Every row gives one point. Before rounding, the points of a table are all equally far from one centre. They may lie mostly on one side of it. Where is the centre, to within rounding?
In the rows, zero is written as 128.

Points:
[[184 127]
 [ 85 127]
 [107 106]
 [ 86 126]
 [ 79 148]
 [111 104]
 [172 112]
 [169 110]]
Centre: [135 154]

Points, 16 rows:
[[123 131  51 143 151 134  86  93 143]
 [135 138  69 132 161 108  78  88 147]
 [122 148  87 115 152 149  76  87 162]
 [ 94 131  98 116 143 137  70  81 135]
 [146 135  83 116 169 143  70 102 135]
 [137 142  76 132 152 158  89  75 116]
 [127 157  95 128 151 151  89  78 153]
 [131 126  70 128 151 150  85  76 158]
 [117 130  56 121 162 154  99  72 143]
 [110 128  72 153 149 145 101  99 148]
 [112 138  83 133 141 140  71 111 157]
 [142 149  88 133 161 138  81  99 156]
 [125 146  83 125 120 171  90 100 129]
 [133 136  86 134 153 143  72 100 155]
 [126 140  79 134 158 143  75  81 151]
 [110 148 100 124 164 101  84  84 128]]
Centre: [123 133  83 109 141 129 107  99 131]

Points, 25 rows:
[[109 129  89 166  84 126 110 179  47 130 138 138 132 102 141 197 122 103]
 [138 133  99 142 126 137 116 178  73 139 149 130 122 110 129 211  97 138]
 [ 96 136  86 141 103 143 123 186  71 139 150 140 155 124 133 180 123 133]
 [107 100 118 142 136 131 147 166  55 132 167 141 130 106 143 186 136  97]
 [140 121 101 181  97  98 111 197  75 124 165 146 148 141 149 173 119 114]
 [129  95 110 141 105  98 120 172  54 103 142 143 104 131 145 166 131 131]
 [124  98 118 139 101 117 133 178  76 142 150 139 142 118 125 210 105 110]
 [134 105  81 147 119 119  91 195  66 133 150 121 121 111 125 188 120 147]
 [128 136 110 169 111 106  93 187  72 107 137 108 128 119 140 191 128 146]
 [115 122  87 141 110 142 122 214  74 151 165 113 114 114 124 184 124 129]
 [144 118  91 139 105 114 161 199  70 126 158 122 127 127 135 191 137 138]
 [105 114  94 153 114 112 109 168  59 138 164 136 120 135 129 190 146 123]
 [110 125  91 160  81 122 128 177  73 138 147 134 142 115 131 202  94 109]
 [129  99 104 150 118 107 122 185  86 122 152 136 118 157 144 180 113 104]
 [120 111 116 147  98  93 125 175  66 125 131 123 143 137 158 182 147 134]
 [113  94  95 175  98  83 120 170  80 120 178 125 155 116 124 154 109 119]
 [129 110 103 153 134 113 111 192  43 123 160 105 137 101 134 187 110 123]
 [131 138 111 160 113 119 161 191  45 119 165 125 117 120 122 181 135 140]
 [118 129 113 116 103 125 113 180  61 138 151 121 125 102 149 196 140 136]
 [130 111  89 157  86 108 127 199  70 136 159 143 116 134 132 194 119 114]
 [102 111  99 146 114 117 118 165  58 139 162 124 150 125 130 190 118 128]
 [122 113 112 139 130 101 121 189  68 130 149 109  98 122 130 203 121 114]
 [137 125 140 168 123 115  88 188  85 166 120 156 105  99 132 197 137 129]
 [126 110 108 141 112 133 109 216  73 116 151 153 126 132 118 174 120 132]
 [133 105  98 144 128  98 136 190  72 117 176 144 125 112 150 195 129 120]]
Centre: [139 129 108 158 116 115 129 171  92 141 134 131 126  93 124 145 130 111]

Points (30 x 24):
[[145  78 132 119  70 192 139 152 139 142  79 147 157 130 124  85 119  69
  125 120 115 152 134 148]
 [201  99 112 115  74 177 149 133 138 141 112 130 133 144  89  91  90 134
  122 133 127 165 164 152]
 [153  69 111 132  98 196 110 156 149 141 125 147 143 125 134  87 117 130
   92 150  73 125 153 162]
 [187  60 135 116  90 193 137 147 158 111  96 152 169 155 125  79 121  99
  111 124 121 119 156 180]
 [153  64 117 148  66 173 135 142 116 143 111 142 133 164 116  83 102  91
   88 103 104 111 110 152]
 [179  80 112 111  93 156 148 127 135  73 132 148 165 107 109 109 112  68
  120 130 112 141 142 135]
 [179  60 127 110  47 164 138 172 140 128 142 128 129 138 139  91  84 107
  117 142 101 138 141 156]
 [158  96 129 113  60 163 125 179 127 145 104 144 149 126 127  76 101  64
  115 121 100 167 139 178]
 [148  90 110 110  69 171 146 125 164 106 134 141 144 128 115  79 108  90
  102 120  96 143 144 153]
 [191  78 115 129  65 181 138 143 142 118 106 169 154 124 153  64 132  94
  145 166 109 159 137 155]
 [174 116 153 123  98 197 108 132 134 139 156 125 143 155 144 116 103 119
  105 144 110 135 175 177]
 [170  72 115 119  77 189  94 137 146 177 111 157 167 116 143 112  88 109
  135 135 107 162 131 162]
 [166 119 138 118  97 173 147 157 116 144 123 161 106 128 144  64 105 118
   89 153  78 142 159 174]
 [143 102 127 125  91 171 130 153 137 143 148 123 146 114 121  55 130  88
   87 116 117 150 152 144]
 [169  73 113 120  67 177 124 158 158 108 117 140 134 130  86  62 127  99
  130 116  94 126 124 164]
 [187  85 126 119  67 174 131 135 143 120 175 116 134 110 115 117 117 107
  107 103  95  94 129 174]
 [153  87 141 154  42 200 136 140 117 130 111 138 153 135 100  93  99 124
  146 162 102 125 150 170]
 [200  70 121 144  72 173 149 140 122 144 125 161 157 120  72  95 106  96
  105 121 113 154 135 160]
 [171  93 104 123  85 187 112 170 117 146 129 161 123 130 145  41 127 106
   89 136 125 142 133 150]
 [126  65 135 124  76 169 149 175 117 121 118 135 146 135 154  81 136  93
   76 136 112 113 148 155]
 [170  79 117 160  66 168 161 137 118 172 122 145 135 156 127  70 116  86
  105 121 122 134 142 163]
 [150  74 148 148  64 192 145 106 119 137 127 159 147 133 157  73 114 107
  123 159 102 131 113 144]
 [175  93 107 128  59 187 136 126 122 118 133 132 148 140 125 126 122  84
  128 128  66 126 139 148]
 [156  60 124 122  73 185 140 155 126 148 104 152 158 153 119  69  95 134
  107 108 113 145 146 177]
 [159  74 119 109  55 167 107 185 145  97 136 143 122 140 130  63 108 104
  117 151 114 110 119 141]
 [175  88 145 118  70 179 130 151  95 146 102 146 131 148  99  66 129  67
  104 144 113 142 108 164]
 [161  63 120 112  83 158 149 134  99 167 110 163 167 151 141  93 150  95
  118 147 103 146 163 156]
 [139  93 131 124  97 201 115 157 118 126 114 131 174 157 125  77  83 112
  128 122 121 150 124 167]
 [151  90 134 124  52 176 112 156 150 134  94 129 132 174 134  47 117 109
  116 133 122 120 150 164]
 [195  67 141 132  91 178 157 190 146 129  97 172 125 100 107  81 108 116
  111  96 115 129 125 161]]
Centre: [173 112 136 134  87 130 115 142 123 127 103 149 145 116 133 111 123 127
 118 133 129 117 127 161]

Points, 27 rows:
[[106 141 108 131  84 169 112 139 145  98  63 125 200 101 173 130 144 182
  153 121 118 141 126 138]
 [147 123  77 101  95 144 118 157 156  54 103 110 177 128  99  96 127 213
  124 117 119 150 150 140]
 [108  83 140 152 133 182  91 153 123 113 125 130 196 117 168 154 153 179
  118 130 135 151 117 192]
 [157  81 125 106  95 142 103 140 145  69 116 145 210 123 104 138 139 161
  160  87 170 182 130 140]
 [151 127 127 107  91 134  87 139 141  91  85 113 206 132 154 129 139 199
  149 110 120 184 117 152]
 [153 111 123 112  74 149 148 147 127  71 113 120 189 124 135 129 160 184
  120 112 159 184 134 136]
 [122 108 122 117  94 187 105 118 145 120  92 121 184 105 138 124 124 210
  116 121 131 190 109 137]
 [112  97 131 147 108 153 107 122 104 108 136 125 219 112 140  97 131 179
  129 118  94 150 141 132]
 [162  75 131  73 109 132 100 120 144  94  95 132 193 143 129 112 153 190
  139 133 142 164 146 116]
 [130  94  93 128 126 164 115 159 111 102  90 123 218 100 165  98 131 201
  144  95 124 157  94 137]
 [103  91 120 114 100 166 108 125 123  82 100 116 213 135 183 137 146 183
  143 129 111 130 156 129]
 [112 118 130 110 102 132  91 134 117  89 108 117 209 103 147 138 144 206
  119 126 136 179 137 158]
 [103 101 112 110  79 165  93 137 139  98 118 129 159 126 108  95 126 198
  129  85 127 184 152 141]
 [124 126 143  97  94 130 103 102 156 113 147  85 152 127 151 104 141 172
  160 103 144 136 153 163]
 [107 109  91 125  88 111 113 132 109  99 101 128 210 117 133 120 147 197
  140 117  98 178 140 137]
 [103 108 115 105  75 162  82 135 151  93 119 127 197 135 169 157 155 187
  132 125 127 186 119 152]
 [119 112 105  84  79 145 120 136 102 124  90 118 159  91 150  87 121 180
  113 128 124 170 106 133]
 [173 119 149 101 102 125  97 148 153  95 103 126 167 112 137 115 138 202
  185 133 119 151 137 141]
 [115 132 119 111 126 138 114 141 172  87 104 120 207  90 160 114 145 197
  173 108 156 159 117 123]
 [101  63 135  83 102 161 100 139 129  72 100 130 178 137 143 130 161 194
  146 133 151 134 111 145]
 [ 99 114 103  83 106 130  88 144 135 123 102 127 201 140 161 128 119 197
  155 126 151 188 114 137]
 [101  91 112 129  81 147  98 137 118  83 108 116 225 126 133 115 147 165
  119 140 143 162 116 133]
 [136 124 136 115  84 136  93 138 130  92  86  97 222 123 146 146 139 158
  149 138 153 163 124 148]
 [126 111 130 115 131 156 142 108 127 115  88 103 192  82 171 137 135 201
  139 105  91 174 118 153]
 [108 102 133  97  97 192 156 140 125  97  89 115 208 117 150 119 111 173
  116 114 123 179 116 154]
 [115  96 131 131  76 152 106 116 124 107 108 133 178  92 147 136 105 201
  136 128 139 174 114 150]
 [120 120 117 122 108 166 104 179 127 115 111 117 217 123 154 133  99 209
  146 133 133 152 117 141]]
Centre: [137 111  87 107 141 156 117 138 140 102 119 131 159 121 132 135 134 140
 140 121 122 147 128 156]

Points:
[[ 89 175 143 123 142 114  99 166  91 149  82 145 208 113 131 144 152 116
  165 149 180 102 118 146]
 [139 154 135 146  72 186 134 140 126 134  81 135 179 152 176 146 161 119
  144 137 170 141 109 134]
 [ 88 177 138 120 116 123 160 141 121 138 112 170 183  84 156 162 140 157
  128 158 138 121 113 159]
 [ 97 177 117 165 116 152 157 155 131 144  88 129 152 115 187 169 194  94
  130 146 206 117 114 127]
 [ 88 177 135 122 137 134 160 104 109 153 122  98 165 109 135 193 172 121
  142 125 197 115 131 139]
 [ 73 190 141 141 117 150 115 138  91 128  78 134 184 128 138 173 156 111
  150  97 164 141 111 155]
 [ 89 167 160 143 124 165 123 115  92 124 102 151 195  85 154 121 211 167
  144 127 186 141 108 133]
 [124 156 137 104 109 118 156 140 104 134 126 135 173 134 153 154 184 143
  127 125 190 146 113 174]
 [ 77 108 137 126 128 137 123 145  52 153  87 132 193 123 154 129 169 172
  145 135 162  98 119 127]
 [ 94 155 162 137 120 141 133 147 108 162 141 145 141  65 150 160 184 113
  125 149 172 152 124 168]
 [102 194 185 132 134 113 167 150 114 149  93 129 134 120 136 144 159 128
   90 145 202 129 111 144]
 [ 94 170 144 151 120 123 140 135  77 157  74 139 165 127 133 154 183 135
  153 139 191 184  79 171]
 [122 142 145 138  84 161 133 129 133 153 101 144 152  78 160 155 181 128
  147 158 168 183  71 153]
 [113 194 133 116 100 151 118 123  80 138  74  99 170 107 107 151 170 128
  128 106 193 133  98 116]
 [ 86 192 132 150 122 176 127 126 116 154 126 129 173 108 175 147 212 120
  152 146 201 141 108 133]
 [136 169 184 161 106 164 119 120 120 137  93 156 180 111 148 128 172 134
  149 173 210 169  86 127]
 [110 164 151 106 124 107 125 150 105 124  88 144 190  88 151 154 181 145
  146 149 185 130  60 159]
 [102 111 136 166  86 133 123 122  82 167  76 154 186 118 141 122 184 157
  154 127 176 126 120 160]
 [ 82 152 152 157 102 149 121 160 113 152 111 137 161 123 120 158 170  92
  155 133 175 108  88 171]
 [104 157 143 138  88 162 119 127  88 116  97 116 148 137 157 138 218 125
  156 126 170 154 135 160]
 [ 95 144 177 158 106 101 157 122 129 165 123  99 172 119 160 153 173 135
  132 146 194 149 125 151]
 [ 75 158 175 150 153 123 138 124 105 169 113 136 146 100 139 188 139 135
  130 143 202 166 101 167]
 [ 81 154 118 122 133 144 106 161  82 100 107 125 159 102 163 163 189 148
  109 152 168 141 112 159]
 [ 57 154 134 131  87 151 128 110 129 144  71 153 143 101 138 154 145  98
  128 168 161 117  74 119]
 [104 172 161 148 104 126 157 131  91  90 116  99 177 132 140 140 185 160
  113 140 148 143  93 119]
 [128 162 134 145 175 139 156 135 123 118  65 143 160  74 112 175 147 146
  141 150 165 127 124 177]
 [ 92 174 125 156 128 164 142 155 145 119  82 145 185 100 121 157 162 113
  159 111 183 155  71 119]
 [119 172 165 145 112 122 136 161  78 118  96 138 172  95 125 157 189 130
  186 139 121 123 126 160]
 [ 85 172 108 122  80 131 124 153 106 164 124 121 166 120 133 166 149 136
  124 134 148 139 109 159]]
Centre: [121 153 138 151 141 129 121 126 110 142  97 136 127 114 155 137 152 143
 156 136 161 128 108 111]

Points (29 x 24):
[[107 179 112 196 137 148 161 150 107 134 153 112 171 165 106  87 158 169
  131 112 136 156 166 135]
 [137 148  98 182 125 142 127 151  84 126 134 113 149 138  91 119 143 143
  135 117 127 166 189 145]
 [139 147  93 156 129 173 113 138  94 140 148 103 178 137  92 133 151 153
  133 104 105 195 164 144]
 [155 150 109 188 155 107 147 143 108 163 134 115 195 133 117 141 141 195
  144 126 138 175 167 141]
 [117 160  82 149 126 120 122 135 115 167 150  90 148 124 104 126 143 173
  120 118 116 205 196 134]
 [125 147  95 149 174 147 137 126  88 143 161 137 193 150 106 117 166 147
  171  96 123 195 132 137]
 [125 167  99 163 168 138 120 143 131 164 131 105 151 111 108 133 120 133
  132 138 130 188 180 158]
 [133 159 101 128 139 133 120 129  76 139 168  92 186 159  69 104 167 157
  122  81 136 205 136 156]
 [142 175  87 141 156 147 136 150 103 159 129 143 166 132  93 159 142 145
  135 143 128 193 138 178]
 [138 153 111 130 138 170 123 161  96 130 154  96 190 129 125 128 155 124
  138  97 139 152 169 145]
 [121 168 143 163 138 144 138 168 109 167 151 125 169 169  65 134 120 166
  139 119 132 193 178 163]
 [116 150  95 126 157 174 130 140  91 169 124 120 167 154  62  99 125 146
  109 141 114 149 143 159]
 [143 163 116 166 150 111 140 184  77 170 138 117 201 120 102 135 116 152
  128 124 147 160 175 156]
 [123 127  81 167 130 127 110 141  72 129 132 131 164 138 140  94 189 157
  108 116 125 177 187 132]
 [101 129 118 146 149 126 140 153  76 140 163 136 165 125  86  96 149 163
  130  91 158 190 191 146]
 [135 147  99 174 164 117 126 132  81 130 153 140 193 181  84 132 162 130
  133 159 142 175 167 114]
 [135 152 118 186 156 119 151 134 107 137 132 141 180 124  61 130 162 144
  127  34 100 183 156 127]
 [129 162 129 168 140 143 106 185  55 134 128 133 163 140 105 124 132 160
  117 109 153 163 180 147]
 [165 148  85 157 149 169 134 146  93 138 130 131 176 135  82 113 156 136
  103 100 128 202 193 122]
 [133 152 137 174 155 171 132 135  59 131 156 154 140 153 106  91 160 153
  111 136 117 181 174  98]
 [146 166 108 159 144 135 145 171  50 137 141 118 192 122 102 167 142 164
  109 113 105 158 167 158]
 [115 165 117 152 176 143 160 159  59 120 140 118 175 115 131 144 190 136
  124  93 123 172 140 173]
 [113 170  97 119 137 170 153 116  82 132 147 106 157 167 100 141 149 145
  149 110 131 169 201 155]
 [123 157  98 148 148 144 144 130  79 105 137 126 150 156  85 142 153 139
  165 115 102 168 153 120]
 [103 153 102 151 142 109 156 150  96 122 139 126 155 146  98 106 148 179
  147 114 160 149 140 169]
 [143 170 111 138 172 143 137 176  84 157 165 128 178 108  93 146 154 174
   91 105 118 195 167 118]
 [133 172 108 125 148 124 156 187  66 147 141 116 172 120  85 113 136 141
  122  75 145 183 192 125]
 [120 149  89 148 170 132 135 138  66 145 109 151 164 130  88 106 132 142
  134  84 160 242 149 160]
 [109 172 107 125 143 137 113 173  87 110 148 111 181 162  85 127 153 142
  124  91 159 202 176 121]]
Centre: [117 150 142 137 138 109 158 108  96 160 119 134 171 171 140 133 123 125
  71  92 124 183 139 127]

Points (27 x 24):
[[122 112 122 122 143 152 107 105 100 148 139 149 139 136 145  39 137 155
  133 140 163 121  82 145]
 [137 137 143 107 162 135 103  98  81 118 124 174 130 142 127  43 119 173
  122 147 150 109 112 130]
 [142  89  98 117 147 118  88 110  96 129 123 164 106 123 129  38 138 140
  118 173 170 129 120 156]
 [105  91 120  96 132 138 129  81 133 125 119 184 129 138 164  41 120 162
  137 136 183 113 120 130]
 [121  89  98 141 126 153 112 110  99 100 136 193 134 120 135  57 157 161
  131 165 153 123 102 176]
 [114 125 113  80 116 143  90 101 108 146 133 200 136 166  99  41 122 154
   96 169 158 134 134 132]
 [106 125 120 101 115 137 129  82  77 114 112 160 111 145 143  49 150 166
  117 155 186 151 146 135]
 [118 139 123 110 143 150  98 102 129  92 117 200 107 126 105  53 103 151
  133 172 172 125 127 156]
 [105 144 106 110 129 130 119 113  91 115 134 186 133 147 136  48 100 182
  109 133 194 131 100 158]
 [148 112 128 127 151 151 123  90  89 108 134 200 121 153 136  64 142 171
  113 153 200 150  94 129]
 [115 101 106 104 138 133 117  95  86 104 138 173 139 115 152  41 109 157
  139 140 163 130 100 160]
 [139 114 142 104 120 144 119  81 103 109 141 184 106 148 136  28 105 142
  120 161 156 141 127 158]
 [131 129 115 116 131 142  86  70  81 135 134 187 120 128 132  60 124 153
  127 156 147 155 117 158]
 [108 115 123 108 148 135  87 108 100 118 131 180 139 102 138  70 150 168
  100 153 156 129  97 162]
 [104  87 127 105  87 155 136  89 108 115  84 169 141 152 144  77 157 188
  120 142 169 128 124 170]
 [115 127 122 118 135 124 117 100  87 104 147 169 152 128 143  53 120 170
  108 146 190 149 102 175]
 [125 113 128  98 131 150 101  94 125 154 129 185 130 140 123  34 120 151
  128 167 180 145 156 126]
 [115 155 107 108 149 129  84 106 125 131 103 182 153 145 158  61 102 140
  163 161 176 172 101 141]
 [110 126 135 131 113 149 152  98  80 121 157 151 125 134 160  59 127 156
  123 164 143 127 100 151]
 [119  91  84 112 141 141 129  86  89  98 120 181 142 146 145  42 151 155
  140 182 193 120 140 140]
 [111 110 106  91 133 124 109  90 111 113 128 174 106 139 136  49 107 169
  112 173 178 149 117 181]
 [123 134 129  99 133 125 125 103 100 107 120 185 136 110 133  30 115 182
  104 162 162 133 112 136]
 [108 117 125 104 127 139 110 122 125 139 130 191 152 103 159  48 124 166
  122 157 177 130 107 163]
 [131 124 125  88 115 145 127  88  98 132 120 210 134 155 127  25 136 143
  122 158 145 157 129 167]
 [117  90 100  91 145 144  92 106 115 122 103 185 141 121 130  53 139 159
  120 175 182 142  88 164]
 [123  94 117 129 134 152  87 112 101 127  88 182 154 117 150  39 124 142
  113 171 137 129  99 162]
 [139 126 133 103 151 164  91  87 107  84 110 186 133 137 164  52 153 166
  119 159 170 143 127 164]]
Centre: [147 122  95 113 124 137 131 123 127 111 111 164 148 160 139 103 122 136
 110 150 149 135 130 135]

Points, 30 rows:
[[112 126 148 192  81 136  57  99  74 163 120 113 109 124 127 152 117 157
  132 119 104 100 121 128]
 [ 96 129 151 177  97 132  60 117  63 168  84  83  96 121 107 154 115 156
   96 122 135  97 128 132]
 [ 85 136 175 169 105 116  50  90 117 171 117  98 108 131 132 152 129 160
  133  88 121  90 109 115]
 [ 97 107 151 174  59 121  67 125  75 145 102  92 106 155 122 154 132 167
  134 111 116  98 129 155]
 [100 117 179 171  88 122  52 153 118 156 128  86 116 144 126 156 116 165
  129 143 124  66 122 152]
 [111 119 190 169  75 127  72 117 112 152 103  77 127 168 111 134 111 137
  160 149 114  89 141 131]
 [ 87 134 144 182  87 100  60  98 103 139  94  88 108 122 118 154 113 158
  136  96 125  75  95 121]
 [104 136 180 173 103 133  68 136 115 145  77  90 110 124 154 148 130 169
  126 145 122  81 144 141]
 [ 97 131 168 176 116 158  63  91 101 149  89 104  98 133 117 157 104 144
  149 115 140  94 144 162]
 [ 88 120 172 197 110 140  81 135  99 175  96 115 133 139 118 141 100 154
  161 128 114  78 118 111]
 [128 143 143 189  82  99  72  73  83 170 110 117 108 131 115 153 108 153
  136 141 132 100 122 132]
 [ 84 104 147 157  82 125  39  89 125 145  93 106 107 148 112 165 130 168
  130 106 119  77 146 129]
 [ 94 125 163 154  92 122  71  75  84 145 117  91 140 159  90 144 133 174
  130 145 156 107 114 147]
 [103 143 172 158 100 124  69 133  90 117 145  90 105 128  92 151 105 164
  131 109  98  87 111 134]
 [135 107 169 187  87 122  70 119 113 185  92 105  94 185  98 148 120 163
  141 129 139  68 106 134]
 [104 136 153 172  55 129  85 118 133 157  85  94 108 150 104 151 103 169
  121 103 141  84 115 137]
 [100 111 159 153  79 103  53 125 109 182  76 106 102 123 136 133 133 170
  121 123 108  98 145 123]
 [ 98 118 142 196  80 132  54  95 123 149 121 114 121 142 111 131 164 157
  137 129 120  84 103 115]
 [ 98 115 161 186  89 127  77 112 105 151  80  92  73 156 129 156 123 171
  117 120 109 101 134 135]
 [110 144 156 141  82  99  65 125 122 137 113  67 109 113 127 148 109 185
  109 144 131  77 111 134]
 [115 115 178 172  99 117  51 116 108 147  79 130  97 138 109 152 122 166
  137 114 139  69 148 136]
 [100 141 169 183 122 127  59 123 112 162  85  80 100 157 119 158 133 175
  147  84 133  77 104 131]
 [ 83 134 151 184  71 125  77  90 119 168 113 100  87 149 133 160 119 159
  123 143 112  79 110 130]
 [ 92 107 167 163 110 123  69 127 101 164 107 123 120 142  97 138 103 185
  122 109 103  80  99 156]
 [ 89 121 143 162  89  96  75  95 113 144  97  91 129 128 126 119 101 182
  130 105 120  91 121 138]
 [ 79 119 171 170 145 124  46 102 131 144 101  78  85 141 109 159 119 161
  135 113 126  80 126 125]
 [ 92 131 169 181  90 118  51  91 100 155 108 113 110 147 111 149 111 161
  146 118 124  87  95 127]
 [ 85 137 177 166 100 142  72 108  96 157 115  93  88 158 120 128  93 157
  129 119 126  85 101 136]
 [ 70 112 171 145  76 147  88 101  88 154  95 102  93 147  98 152 104 148
  154 110 130 114 116 148]
 [ 90 121 179 189  89 117 100 116  72 157 105  82 126 160 125 135 118 162
  149 128 122  81  98 124]]
Centre: [125 116 126 126 125 123 106 125 109 156 111 101 119 145 117 162 140 125
 133 126 131  87 118 124]
